Every row gives one point. Any point is a mix of the corners, with weights that add up to 1. It lies inside the corners' shape when no weight is negative. Say inside or outside, and name the corners with a negative weight.

Corners:
(1): [-29   3  47]
(2): [32 51 34]
(3): [-12   1 -31]
(4): [ 22 -56 -46]
Points:
[  2  -8 -38] => outside (1)
[ -1 -23  -5] => inside
[ 4 40 29] => outside (4)
[  2 -22 -26] => inside
[-10 -33 -11] => outside (2)
[18 16 26] => outside (3)
[ 19 -41 -35] => inside
[-24   2  40] => inside
[ -4 -15  -2] => inside

Corners:
(1): [-16  21  28  39 -34  76  41 -32]
(2): [  3  13   0 -37  17  12  19  38]
(3): [-12 -61  73 -35 -20 -40 -58 -22]
(4): [ 60  49 -21   5   3  -1  18  22]
(5): [ 10  -7  12  39  -9 -31  -5 -53]
(6): [-26 -56  12 -17   0  66 -29 -43]
(7): [-15  36  -9  71  20 -41 -19 -13]
(8): [-24 -11   4 -15 -50  13  -6 -23]
(9): [-11  -3 -40  27  -1  -3  22  42]
Points:
[  4   8  -1   6 -18   1   0 -11] => inside
[ 23  35   3  20   0 -20   3  -4] => outside (6, 9)
[-5  6 -9 11 -9  9 10 -3] => outside (3)
[-10   1 -14  23 -10  14  18  12] => inside
[ -8  29  -5  56  -8 -12   6   0] => outside (2, 5, 6)
[ -6  25  -2  46   6 -15  -6 -11] => inside

Corners:
(1): [ 18  20 -15 -19  -1  -9  -8  22  52   3   1]
(2): [ -4 -32   2  26  61  74 -24   0 -21  -7  11]
(3): [ 12  46   6   4 -56   8 -16  11  -7 -14 -54]
(4): [-19  21 -34 -55  17  28  87   7  38 -19 -10]
(5): [ 39 105  82 -19 -36   6  12 -30  48 -34  22]
(6): [ 26   0  13 -16 -14  10  72  40  69   4  38]
(7): [-24   9 -47  29  -2  73 -28 -46 -16  11 -12]
(8): [-47 -26 -22  15  27 -14 -17  51  43  20  50]
(9): [-41 -94 -29  23 -19  44  18  48  50 -22   5]
(10): [ 15 -57  35  25 -11  22 -45   0 -29 -20   1]
(11): [ 31  30 -12  25  16 -19   3 -20  -1 -21  25]
(12): [ 16   8 -13   5  92   4  19 -35 -13  12 -15]
Points:
[ -3 -31   6  15   0  18 -14  12   7  -8  11] => inside
[-19  -3 -10  -6 -10  31  -3  16  25  -9  -5] => outside (6, 11, 12)
[ 12  11  -4  -4  -1  -8  26  11  31 -15  11] => outside (2, 7)
[ -5   5  -5  10   8  24 -16  -4  10  -6   4] => outside (6)
[ -1 -17  -2  19  32  13  -6   4  16   1  22] => outside (3, 4)
[15  1 10  6  3  5 -3 11 21 -7  1] => outside (4, 7)
[  4  -4   8  21  20  23 -34 -11   9  -7  16] => outside (3, 4, 6)
[  1 -16  -7   5  11  20  18  11  26  -4   7] => inside
[  0 -23  -1   5   0  20   1  10  14 -12   2] => inside

Corners:
(1): [ 29  74  43 -41 -13   0 -25  51 -53 -23  38  14 -36   8]
(2): [-46 -14 -11 -17 -19  -8  -2  33   5   0 -16 -28  21 -22]
(3): [ -7   8  28 -19  27  -4 -19  55 -47 -15  97  26  -9 -72]
(4): [ -8  -1  18  -3  -3  94  24 -61  21  -4  10 -62  33  59]
(5): [  4  -1   3 -36  -8  20  30 -13   0 -14 -24  26  22   2]
(6): [-18  15 -41  -2  11  14  -2 -29  29  33 -29  -2  14  37]
(7): [ -7  18  69 -39 -50  20  49 -23 -61 -20  60  15  27 -44]
(8): [-23  38 -15   8 -14  11  30  13   8  16 -56 -50 -12  30]
(9): [-41 -33 -21 -14  24 -63  -4  15  69   2  -3  62 -14 -12]
(10): [ 14  -7 -56  -5 -11 -33  -4 -14  42  -2 -48  32 -17 -12]
(11): [ 13  23 -50  28  -4 -13  12 -30  13 -28  13  45  10   0]
(12): [ 54  29   8  25  -6   9 -10 -22   6 -26  -8  30  44  18]
(13): [-11  30  18 -21 -45   9  13  -2  -9 -31 -30  39 -10 -22]
(14): [-26  23  -4 -18  34  -6 -11 -12   0   4  24  -4 -10   5]
(15): [  6  39 -43  18 -16 -15 -26  -7  94 -17  -4 -30  10   3]
Points:
[10 22  4 -6 -2  8  4 -8 -4 -9 -1 20  6  7] => outside (2, 15)
[ -5  16   3 -12 -18   5   6  -2   3 -15 -10  14   9  -7] => inside
[-13  17 -16  -6   0  -3   2  -3  20   4 -12   1   0  10] => inside
[ -1  17  -9  -8 -14   3   6  -9  24 -13  -3  12  -2  -2] => outside (2, 12, 14)

Corners:
(1): [-23 -13  30 -47 -19 -25 -47   1 -32 -10   6  16  11 -11   7  25  44   8
  13  -7]
(2): [ 75 -19  25  20  -6  38 -38  29  -2 -34 -14  80  22 -36  32  25 -10   0
  27 -39]
(3): [  -8 -121  -18  -19  -25  -19  -46   40  -10   -8   -1  -20   41  -11
   18   14   20   23   13   -4]
(4): [ 11   3 -16  30 -10   2  -2  41  17  31  40 -35  19  56   9 -53 -12  10
   5   4]
(5): [  0  -9 -90 -44 -22   2 -49  15 -55  -5 -23 -39  32   2   4 -29  23 -36
  22  49]
(6): [ -1  -8 -32  14  42   3 -20  17   3  12  -9  -1  13 -15 -11  11  21   2
  47 -13]
(7): [  -9  -29  -46   25  -20  -22   -5   33  -50  -40  -22  -17  -52  -33
  -24 -110  -86  -42   16  -16]
(8): [ 51 -22  19  -6 -29 -15 -17  48  21 -24 -13   2  10 -20 -22  15  12  14
  18 -25]
(9): [ 18 -53  30  25  31  -3 -20 -66 -23  36  58   4 -73  14  -4  30  46  65
   4 -29]
(10): [-24   3 -14  18  -8  21  11  27 -21  -2   2 -11  -4   7  -4  -1  32 105
  10   3]
(11): [  4  17 -11  25  15 -12 -38  -7  -6   0  -5 -22  24   4  -9  24  15 -13
   2  -6]
(12): [ -5 -47   0 -16 -20  -8 -10  39  25  12 -15 -15  32  66 -17   1  25 -10
   0  43]
(13): [ -16   42  -39  -51   17   24   21 -120  -25   35   65   -5    2   -8
   21   27  -65   -4  -23  -11]
(14): [-10  28 -15  22  29 -19  -3 -11  -4  17   5  -6 -79  -6  16  26  -2  21
 -14 -22]
(15): [ 14  10   1  22   3  -7   4 -13  34  -7 -19  -2  29  -5  21 -30 -37 -11
  15  21]
(16): [  6  -7   1  -5 -29   2 -31  49  36  -7  10  41  31 -13 -16  13  17 -12
   2  43]
(17): [ 13   4  26  12 -19 -14  24  32   8  31 -21  10   1 -25   2  15   9   4
  13 -17]
(18): [  3  11  16   5  -5  65 -16  24   9   3   1 -12  -4 -23   8   8  26  49
  -3 -18]
(19): [-13  20  11  25 -19   5  58 -18  41 -19  35  10   5  -2  -6  16   7 -10
   9 -12]
(20): [-11   6 -38   4 -18  24  -4  14  28  13 -23  10  27   1 -15 -22  22  24
   5  -5]
(21): [-13  20 -61  35  10  25   7 -44   1  18   1 -22  -5  -5  29   4 -78 -16
  61 -10]
Points:
[ -6   6 -31 -13  10  -8 -18 -12 -13   5   6 -27  -2  11  -9 -14  17 -12
   6   7] => outside (2, 3, 10, 16, 17, 21)
[ -4  -1 -19   2  -5   6  -6   5  -7  -1  -3  -5   4  -7   7  -1  -5  13
  11  -9] => outside (9, 16)
[  2 -14  -8   0 -10   2 -13  17   2   5   4  -1   9   3   1  -3   8  10
  11   2] => outside (11)
[ -8   8   6   6  -9   8   4  -8  10 -22   7   8  -4 -16   9  21 -25   1
   2 -13] => outside (4, 5, 6, 9, 17, 20)
[-16  27 -15   0   3   0   4   4 -16   4  -1 -17  -9 -13  -6 -14   8  21
   8 -12] => outside (2, 3, 9, 12, 16, 21)
[  5 -19  -8  -5 -20   1  -6   1  -1  -4   7   8  17  -2   6   0 -10   4
  19   0] => outside (6, 11, 14, 18)
[  0  -9 -14  12 -10  16   4  28  11   3  -4  -3  21  -4  -5  -4  -7  18
  16  -6] => outside (1, 5, 9, 14, 15)
[ -3 -29 -11   4  -3  -7 -13   0   6  -3  -1  -6 -13  -4  -7   2  14   5
  19   0] => outside (2, 4, 10, 11, 13, 17)
[ -3   5 -17  -4   1   5   0 -18  -7  13  12  -4  -2  -4   7   8 -12   9
   5  -6] => inside

Corners:
(1): [-11 -27 -45 -19 -11  41  11  45 -47  48 -23  13 -19  44  34 -62  20 -13
 -12 -23]
(2): [ -8 -14 -43 -32 -53   3   1 -37  31  15  15   7  36 -37 -22   0 -21   0
  41 -11]
(3): [-28 -50 -19 -44 -27  52 -69 -19  50  43 -16   2  60  35 -17  24 -10  22
  -8 -59]
(4): [ -5  72  37  34 -31  -4  24  25   9 -28  29 -32 -34  40 -13  34   0  31
  -9  46]
(5): [-20  28   9 -44 -32  -4   7 -32 -18 -36  24  26  36  37  42  14   3  30
  29  23]
(6): [ 20 -23 -38   4  33  -8   0  27 -43  -8 -26  33 -34  21 -29 -20  39 -28
  27 -31]
(7): [ 10  39  11  14 -16   7 -48 -60 -25  20 -16 -35 -16 -26  42  -5  -4 -14
   4 -34]
(8): [-22  -1  11  -5 -18  15  35 -14 -53 -35  -9  20  47  14  21 -36 -17  -7
   4 -36]
(9): [-49   7 -20 -21   1  55  17  26 -36  33  27 -22  27 -33  34 -55  42 -39
  16 -19]
(10): [-11 -17 -27 -14 -26  24 -31  23  43  31 -14  20  -7  46 -17 -10  55 -25
  30  12]
(11): [  1 -31 -21 -53  11   3  46  -9 -29 -11  -5 -41 -10  38  26 -63  30 -41
  45 -49]
(12): [-20  16 -55  48 -44 -40  53  27  27 -41  44  57   9  14  -7  22   1  32
   1  30]
(13): [ 12   7  59 -18 -42  43 -45 -12   1   0  13 -13  39 -26  21 -29  17 -16
 -27   4]
(14): [  2  38 -38 -72 -48 -30  -8  18  30  22 -32  10 -21 -18  -7  15  25 -17
  27  40]
(15): [  6  62 -45  43 -40 -16   9 -46 -20 -31  35  32  25  58 -18  71  10  56
 -43   6]
(16): [-25 -36 -47 -15  -3  10  22 -40 -29 -27  -6 -17 -33  21 -42 -39  20  23
 -13 -18]
(17): [-17  30  26 -49 -58  24  33 -35  32 -17  39  29 -13  12  -5  13  -9  14
 -32  15]
(18): [ 13  45 -26  52  25  -3  37 -43  16  -7  34  -5 -16  -4 -24  27  -9  12
 -35  22]
(19): [ 22  32  41 -27  34   0 -57 -47  19  32 -32 -22 -41 -61  -6 -56  -7   7
  27  -9]
(20): [  6 -28 -27  21  47 -10 -52 -15 -24  44  25   3   1  61 -40  20  18 -27
  -4 -42]
(21): [-20 -14  39  -3  54   5  25 -27 -26  33  18   5  26  22 -22  28  51  39
 -41 -12]
Points:
[-13   4 -16  -7 -15   7  10 -10  -4   0  11   2   2  17  -1  -8  12   7
  -2  -3] => outside (6)
[ -9  14  -4  -9 -19   8 -16 -18  21   6  13   5   4   8 -18  18  15  13
  -1   8] => outside (1, 8, 11)
[ -8   7   2 -17 -11   7   1 -15  -8  -1   9   4  11  17   6  -3  16   5
   6  -3] => inside
[ -3  17  -6 -11 -13   4  -3 -12  -3   6   4   4   3   7   4   1   9  -1
   5  -2] => outside (16)
[ -9   1  -6  -7  -4  13   7 -14  -4   4  14   6   8  12  -9  -4  12   6
  -4  -9] => outside (7, 14)
[ -3  20 -10  -1 -13   5   4  -6  -7  -1   4   4 -14   3  -7   0   9  14
  -8   6] => outside (8, 10, 11, 20)
[-12 -31 -38  12   0   6   3  -6 -52   4  15  15  28  36  13 -22  37 -17
  14 -34] => outside (3, 4, 14, 17, 18, 19)

Corners:
(1): [ -2 -14  12 -20  20   3 -13  45  14 -11 -36 -32   5  47  59 -13 -51 -35
   6 -24]
(2): [  0  43 -30  47 -15  20  41  -8 -40  32  66 -20  20  -5  27  37  -6  21
 -46  -1]
(3): [ -3 -22 -33  27   5   3 -18  33  -1 -30 -35  12   5  35  60  10  -8 -10
  16   6]
(4): [-18 -23 -20   8 -39 -34 -15 -25  62   6  30  -7  -2  61  14  -5 -51 -18
  25 -40]
(5): [ 24  -6  20  11  28 -36  14   8 -39 -53 -38 -37 -28  44  58 -27 -21  21
 -27 -31]
(6): [ 63  52  -9   9 -38  27  18 -21  11  34 -30  -7  31  28  22   4   8  32
 -44 -26]
(7): [-19  -6 -50  18  21   9   3 -50  60  52  13 -33 -20  53 -28  -9 -22 -31
  59  -5]
(8): [-11 -32 -18 -17 -16  34  19 -32  22 -25 -17 -22 -11  19 -18  -3  34 -14
  35  25]
(9): [ -3 -33   2 -15  -1 -35  48 -37 -18 -62   4   7 -25  -2 -21  19 -24  25
  13  45]
(10): [ 18  51 -15   1 -64  31  44   0 -14   1 -11  22  -2  27 -31 -11  13   2
 -45  -5]
(11): [ 24  -9  30   7   8 -13   2  29   1  17  15  -3 -27  22  41 -23   4 -39
  15  49]
(12): [ 15  29 -35  12 -36 -11 -20 -28  32 -15 -36 -18 -39  24  26 -30 -33 -18
 -28   5]
(13): [ -6 -19 -27  50 -11  40  31 -34  29  17  38 -33 -38  28  -7  24 -38  39
 -31 -23]
(14): [ 30 -25 -23  -3  20 -21  -8 -30 -42 -49  34   1  23 -15 -47  64 -15  23
   0 -20]
(15): [ 58   9   3 -23 -53  24  30  43 -48  39  39  33  46 -54  39 -12  22  27
   7  23]
(16): [  1  14   9 -14 -21  25  17  22 -14  23  17  19  -2 -42   9  42  22  -1
  -8 -50]
(17): [ 28  -4  -1   6 -33  20   0  51 -31  44  16  -9  40 -37  15  57  15  25
  32 -17]
(18): [ 22  -7 -29  28  58  -2  39  27  37 -38   3 -20  24   2  -2   0  29 -35
   0  21]
(19): [-61 -28 -26 -37  55 -21 -59 -15 -33 -63 -52  -4 -28  27 -34  -1  30  44
  23  28]
(20): [  7  53  15  82  12  62   1 -21  37  15  70  32  19 -41 -42  49  26  15
 -10 -38]
(21): [ 36  34 -20 -50  -7   8  12  -7  28 -39 -14 -10 -21  41  30 -12  14  33
  21   9]
Points:
[  3  -1 -14   8  11  -9  -1 -13  18 -22  -9 -11  -7  29  16   0  -9  -8
   4  -3] => outside (10, 13, 15, 17)
[ 11   5 -11   9  -5   6  12  -8  -4  -4   8  -4  -3   7   3  11   2  12
  -2  -4] => outside (1)
[ 31   9  -2  34 -25  13  16  15   4  16  31   2  17  -1  22  20 -26   2
 -19  -7] => outside (5, 7, 8, 16, 19, 21)
[  4  -3 -11   3  -1   4   5   2   2  -9   3  -7  -7  12   9   6  -4  -1
   6   1] => outside (6)
[ -4   3 -29  28  -1  27   2   6 -12   5  19   3  16 -10  -5  32   4   1
  -4 -12] => outside (4, 5, 6, 9, 11, 21)
